Each row of a before or after table is a point. The points were changed in one or more steps. Then noise was added and the rows were shuffled. The steps act on columns, c1 being the first. Name the steps. A step turns or swaps two columns, mirrors them in a line or flattens them onto one, adds a multiple of one to another, or multiplies or shifts one. Angles are multiples of 10 degrees, from the lower column toward the higher: turns from -170 to 170, lines from 10 to 170 but not 90. Use the fewest steps. Two steps may share a column if one is a turn and the other turns, adds or multiplies; they go together, in the order done. Otherwise the lowest column goes first.

Before:
[[-53   4]
 [ 20 -42]
 [-17   3]
 [ 13  31]
 [ 12  47]
 [-20 -13]
 [ 66 -18]
 [ 32 -24]
 [ 45 -70]
 [-25  33]
 [ 27 -23]]
After (11 x 2):
[[ 12  38]
 [  0 -15]
 [-20 -38]
 [ 11 -51]
 [ -4  73]
 [-44  -8]
 [ 21 -15]
 [ 10  37]
 [-37   2]
 [ 52  66]
 [ 34  34]]
Steps: turn c1 and c2 by 110 degrees

Before, 10 rows:
[[-28 -11 -42 -45]
 [  8  29 -13 -42]
 [ 27  34  45  29]
 [-35  41 -45   0]
 [ 22  39   4   7]
 [  8   4  10  48]
 [ 24  32  45   4]
 [  5 -47 -49  15]
 [ 11  -1 -19  16]
 [-10 -31  24  26]]
After, 10 rows:
[[-68 -30  -7  20]
 [ -9   9 -21  48]
 [ 28  42 -80 -15]
 [-72 -48 -78  22]
 [ 64  34  12  36]
 [ 72  34  13  15]
 [ 63  28 -40 -34]
 [-23 -11 -70 -55]
 [ 81  39 -28   7]
 [  2   0 -51  25]]
Steps: turn c1 and c4 by 20 degrees; add 1.5 times c2 to c1; shift c3 by -30

Before, 8 rows:
[[ 14 -32  -2 -34   8  -6]
 [ 23  31 -17  -9   2 -22]
 [ 14 -69  -4  -4 -30  20]
 [ 17  10   7  -3   7  33]
 [  8  32  63 -13 -16  11]
 [-67  29  -5 -15 -32 -28]
 [-21  32  -5  -2 -13  17]
 [  7  30   6 -28 -38  38]]
After (8 x 6):
[[ 16  18   7 -52  26 -21]
 [ 15 -75  -3 -52 -10 -33]
 [-69  24  -6 -67 -42   0]
 [ 22  12 -19 -58 -14  18]
 [ 14 -37  -1 -82   1  11]
 [ 10  94  67 -61  -6 -18]
 [  9  36   8 -78  -6 -52]
 [-23  26  -6 -49   0 -19]]
Steps: add 1 times c3 to c2; shift c4 by -50; mirror c5 and c6 in the line at 20 degrees

Before (11 x 9):
[[-20  -6  32  28  -9  71  -4  20   5]
 [-22  -5  -9 -35  10  57  62 -59 -28]
 [ 31  21  -7  -5  49  -6 -20   9 -11]
 [ 10 -25  31  17   7  45 -69 -30  35]
 [-43  22  20   4 -34 -42   0 -20  37]
 [-33  28  -6  -6  24   7 -20   1 -19]
 [  9  29 -19   0  12  27  -4  33  28]
 [-11 -20 -32  -7  13  -2   1 -37 -45]
 [ -3  29  -5  56  45  -1 -13 -41  45]
 [ 45   5  25   8  14  31  -3 -47   1]
 [-50  49 -29  23 -41  95  -4 -16   2]]
After:
[[-43  23  18   5 -35 -55   0 -19   9]
 [ -5  30  -5  57  46 -24 -16 -42  39]
 [ 10  27 -20   1  12  10  -5  31  38]
 [  9 -25  31  16   5  23 -90 -29  54]
 [-48  51 -28  24 -41  81  -3 -18  51]
 [-32  28  -7  -5  23  16 -26   0 -11]
 [-22  -5  30  29  -7  58  -6  18  39]
 [ 45   6  25   7  14  25  -7 -48  18]
 [-11 -20 -32  -6  12  22  -1 -37 -42]
 [ 33  21  -6  -5  49  -1 -27   9 -12]
 [-21  -5  -8 -34  11  64  80 -59   4]]
Steps: turn c6 and c9 by 30 degrees; multiply c7 by 1.3

Before:
[[-40 -39  -6 -17 -20  24 -13   6 -22  46  21 -11]
 [-13  -5   0   3 -15  35  -8 -29 -10  -9 -34 -50]
 [ 67   4 -19  -5 -24   5 -36  23   3   4  19  27]
 [-29 -51 -30  -4  -5  43 -15   6  12   4  29  -5]
 [ 66 -15 -18  31 -24 -20 -13  -7 -40   0   1  29]
 [-19 -26  -4 -23 -24  13   7  28  13  29 -11   2]
 [-36  -4  30  15 -32  38   1 -45  10  -2  -4   0]
 [-21 -12  24  21  -4  23 -48   0  -3  20  -7 -15]
 [-38 -12 -19 -20   2  28 -18  30 -26  -2   2  29]
 [ 62  -9   1  24   1 -40  -2  33 -12 -23  32  13]
 [ -3 -51  21 -36  -6  52  -9  29 -24  11  17   9]
 [-20 -17  15 -22  10   4 -23 -58   7   5 -15 -12]
 [ 80 -30 -17  39  15 -12  -6  28  -3   5  -8  47]
 [ 77  19 -18  29  25  -3  11  12 -17  19  25  24]]
After:
[[-54 -25  -9  24 -31  30  -7  -8  13 -36  30  -7]
 [ 28  22 -18  12  37  -1   1  43  25  33  10  27]
 [-55 -37  -9  -6 -22  -1 -75  14   1   2   6 -35]
 [ 15  21  -7  24  -1 -20 -95   3  17  18   6  27]
 [  7  20  -4 -19  66  -6 -46   1 -15   2  -2  24]
 [ 27  27  -9 -22 -31  -5 -35  -6 -50  30 -13 -31]
 [-59 -21  -8  30   3   8 -29  27 -10 -25 -14 -28]
 [  4  28   2 -21 -32 -28  14  16  -9  15 -12  -5]
 [-61 -56  -6  28  -7 -18  21 -22  11  -9  13 -28]
 [ -4  56  26  -3  -6  -9 -26   7   9  43  10 -17]
 [-17  41 -18 -36 -23 -20  -8   0 -62  50  24  12]
 [ 15  46  14 -17  -9 -46 -25  25 -38  17  27   2]
 [  7  10  37   6  28   4 -16  21 -13  33 -19  34]
 [-84 -16 -22  38 -25  -4 -13 -17  36 -12 -29 -49]]
Steps: turn c1 and c2 by -150 degrees; turn c3 and c12 by 130 degrees; add 0.5 times c12 to c11; add 1 times c4 to c9; mirror c5 and c8 in the line at 140 degrees; turn c6 and c10 by 100 degrees; multiply c7 by 2

Before, 11 rows:
[[-10   4  22 -44  24 -38 -28 -33  62 -28  16  -7  42  25  43   7  23  15]
 [ 36  59 -22 -72  23 -17   9  20 -13  31 -12 -52 -24  93  95 -44 -14  21]
 [ 68  47 -21 -33 -32   2  -2 -28  30  -3  16 -10   4  45   5 -24   2  17]
 [ -3  12  -3  39  20 -25 -48  29  74  54  45 -31 -89   5 -12  34  -7 -44]
 [ 30 -10  12  30  35 -13  26  37  74  54  -2 -22 -26  -5  16 -69 -21   6]
 [ 20  -4  20  -5 -13   9 -15 -11  33  42   5 -71 -18  33  36 -49 -26  33]
 [ 72  -1  36  -4 -13   5 -16 -38  38 -12 -20 -10 -50  -3  49 -22  53  -8]
 [-26 -28 -26  77 -27 -12  -7 -29  44 -10 -23  26 -33 -22  35 -18  -9  38]
 [ -1  34  44 -56  10 -56  17 -19  26   7 -24  34  32  33   9  16 -12  48]
 [ 37  47  31 -28  16  35   3 -33 -59  62  34 -17  73  12 -14  23  18 -22]
 [ 26  -5  43 -30  17 -17 -41 -40  11   0  38   4  22 -23 -17  -1 -43 -13]]
After:
[[ 36  62 -21 -73  24 -19   9  19  11 -28 -12 -54 -28  93  95 -58 -20  24]
 [ -3  50  -3  38  18 -24 -48  29  19  26  46 -30 -90   6 -12  43  72 -45]
 [ 28  35  13  31  34 -11  27  35  32  44  -1 -22 -29  -5  16 -89  68   4]
 [ 35  77  29 -29  17  36   4 -34 -29   2  32 -17  72  11 -14  27 -55 -20]
 [ -8 -19  24 -45  25 -37 -27 -33 -11 -22  16  -9  44  25  43  10  64  15]
 [ -1  26  44 -55  11 -54  17 -16  14 -20 -24  31  29  33  10  21  24  50]
 [ 68  26 -22 -33 -31   2  -3 -26   4 -39  17 -13   6  46   5 -32  30  19]
 [ 20  27  22  -7 -11   7 -14 -11  32  33   8 -71 -16  32  36 -65  28  35]
 [ 24  -2  45 -32  18 -16 -43 -38  45   6  39   4  20 -24 -21  -1   4 -12]
 [ 73 -12  35  -2 -11   5 -16 -36 -45  -8 -20 -11 -48  -2  52 -27  45  -7]
 [-23 -25 -29  77 -27 -12  -7 -30  14  15 -24  28 -33 -21  33 -24  44  41]]
Steps: turn c2 and c10 by -50 degrees; turn c9 and c17 by 80 degrees; multiply c16 by 1.3

Before, 9 rows:
[[ -1   9  18   9   2  30 -20 -19  42   7  39  33   7   5   2   0  -4  -5
   -6 -27  11   6   8  12]
 [-15   5 -10   3 -14  11 -15   8 -21 -10  -3  -8   0  29  13  -2 -15 -26
   11  15 -11 -18  -2 -23]
 [-14  -4  -5  18   1   3  17  -4 -18   4   9  13  39   4  21 -16  -8  11
   18 -12  -4  -8  17  16]
 [  5  20  19  14  28   8   3  18 -13   6  23   2  28  42 -14 -19  54   1
  -14   7  19  16  15  14]
 [-29  -2  13 -27  33   1 -17   5 -10 -26  -5  -6 -20   7 -43  -7 -10 -15
    9  31  13  18  -1   4]
 [ -7 -12 -25  34   9  11 -13 -22   1 -11  16 -15   3  22  -5  13  -3  14
   14  18  -6  -5   9 -11]
 [-20  -6  43 -20   9  12 -34 -10 -21 -20  -8  13 -28 -19 -16  15 -27  -9
   28 -26 -11 -20  17  -3]
 [-13   7   8   3   5 -11   6  19  26 -19 -22 -35   6 -15  17  20   3 -21
    7 -23  -4 -16 -15  23]
 [ -3  15 -12 -16  11  15  27   3 -10  -3   7  -3  17  29   9  -2   9  -4
  -23  -1 -16  -7  24   9]]
After (9 x 24):
[[  7  -5 -12 -17  12 -33  27  16   2 -22  -3  -4   1 -23   9  -2  10  -4
  -23  -1 -16  -7  23  10]
 [ 23  -4  19  14  34 -38   2  31  13 -14   5   2  13 -33 -14 -20  54   1
  -14   7  18  17  16  15]
 [ -3   6 -11   2 -13 -60 -15   0  22 -30 -15  -8   8 -20  12  -2 -14 -26
   11  14 -11 -19  -3 -24]
 [-22 -13   8   3  -1  74   6   9 -29 -39 -13 -35  18   8  17  20   4 -22
    7 -23  -4 -17 -15  24]
 [ 16  19 -24  34   5  -3 -12  -2 -11 -31  -7 -15 -22 -12  -5  12  -2  14
   14  18  -6  -4   9 -11]
 [  9   6  -4  18   6 -48  17  38  25 -16 -14  13 -10  -2  21 -16  -9  11
   18 -12  -5  -8  17  16]
 [ -5   4  12 -27  35 -26 -17 -20  14 -46 -29  -6   8  -5 -43  -8 -10 -16
    9  32  13  20   0   3]
 [ -8   0  43 -19   5 -61 -33 -29  20 -40 -20  13  -5  13 -15  14 -28 -10
   28 -27 -11 -20  17  -3]
 [ 39  -7  18  10   3  94 -20   4 -89 -13  -2  33 -20  -6   2   1  -4  -4
   -7 -27  10   5   8  13]]
Steps: swap c1 and c11; turn c2 and c14 by -160 degrees; multiply c14 by 0.7; add -0.3 times c16 to c5; multiply c9 by 3; turn c6 and c9 by -120 degrees; mirror c8 and c13 in the line at 40 degrees; shift c10 by -20
